Rows are points. The points of each table are mixes of a few directions, plus a little noise. How many directions does each table use, and how many do they share? Where both have some left over, give the other angles between the two spaces (their principal angles), to ten degrees, smallest first.
(in the rows, 128 means zero)

First (6 x 3)
[[155 116 117]
 [188 119 107]
 [148 127 122]
 [ 71  99 140]
 [110 158 141]
 [100 150 141]]
Second (4 x 3)
[[131 117 137]
 [145  81 162]
 [126 133 123]
 [110 181  90]]
Directions: first 2, second 1, shared 0; angles 50

First (6 x 6)
[[129 123 120 140 138  86]
 [127 131 133 120 121 156]
 [130 122 117 144 141  72]
 [130 121 115 147 144  61]
 [127 132 136 117 119 167]
 [126 138 147 100 105 226]]
Second (9 x 6)
[[128 127 128 129 129 128]
 [125 130 130 124 126 128]
 [211  64 105 233 195 125]
 [110 142 133 104 113 128]
 [ 87 159 139  77  95 130]
 [110 141 134 106 113 129]
 [113 139 133 110 117 128]
 [147 114 123 151 143 127]
 [120 135 130 118 122 129]]
Directions: first 1, second 1, shared 0; angles 70

First (9 x 11)
[[146 138 149 139 126 125  94 140 117 100 136]
 [120 127  95 137 106 127 165 125 137 180 109]
 [126 145 120 183 105 133 116 169 117 132 134]
 [ 94 125  80 155 109 138 183 142 139 187 117]
 [118 123 133 118 143 133 129 125 129 114 137]
 [ 81 108  85 109 136 139 198 111 150 179 118]
 [141 125 182  95 170 128  74 119 117  43 157]
 [169 130 143 104 117 109 109 102 127 132 110]
 [157 132 165 111 140 120  83 120 118  82 136]]
Second (11 x 11)
[[117 122  92 134 104 168 105  84 118 120 103]
 [141 141 170 122 161  72 155 184 134 143 161]
 [120 107 102 129  97 183 112  82 138 107  99]
 [131 119 137 125 125 135 134 130 141 120 127]
 [141  96 167 114 121 148 154 142 179 101 128]
 [124 100 116 125  98 184 121  91 152 101 102]
 [124 148 116 134 139 104 120 133 101 146 136]
 [133 115 143 123 125 137 138 133 148 117 127]
 [135 169 151 131 175  41 142 188  95 168 170]
 [117 123  91 134 104 167 104  84 116 121 103]
 [126 166 123 136 158  68 124 156  86 163 152]]
Directions: first 3, second 2, shared 0; angles 70, 80

First (11 x 14)
[[139 141 139 145 113 129 146 149  61 160 120 177 139  86]
 [138 129 138 125 152 117 128 143 106  97 121 146  94 175]
 [127 139 131 130 180 151 173 121 151  88 135 115 118 193]
 [119 121 114 124 117 133 116 124 143 144 132 113 140 105]
 [115 102 103 102 120 115  76 132 153 130 130  95 111 130]
 [136 191 135 170 125 200 118 110 155 122 125 144 195  84]
 [106 124  91 122 107 160  95 127 150 170 139  99 163  62]
 [135 141 141 131 168 138 144 124 143  79 126 129 110 193]
 [133 101 153 120 106  71 169 102 144 126 126 117 112 149]
 [116  72 115  90 116  69 127 137 117 146 133 105  84 143]
 [142 149 144 146 105 129 120 138  88 142 116 170 143  89]]
Second (10 x 14)
[[163 146 115  94  73 163 115 159 127 126 100  91 141 100]
 [161 115 102 129 173  96 152 151 133 106 138 169 133 144]
 [111 142 132 125 116 116 111 138 126 115 132 105 155 110]
 [136 115 109 130 128  76 134 120 140 125 165 131 150 109]
 [106 140 129 129 133 130  94 107 130 139  67  76 153  69]
 [143  89 106 145 160  95 145  74 147 169 111 134 115  93]
 [113 131 147 129 143 159 144 150 113 123 114 147 109 168]
 [ 56 103 171 139 101 133 155  86 126 183 148 111 105 135]
 [154 152 127 131 129 126 118 164 121  72 201 176 118 193]
 [137 147 142 130 128 186 111 133 116 124 106 139  93 160]]
Directions: first 5, second 6, shared 1; angles 30, 70, 80, 90
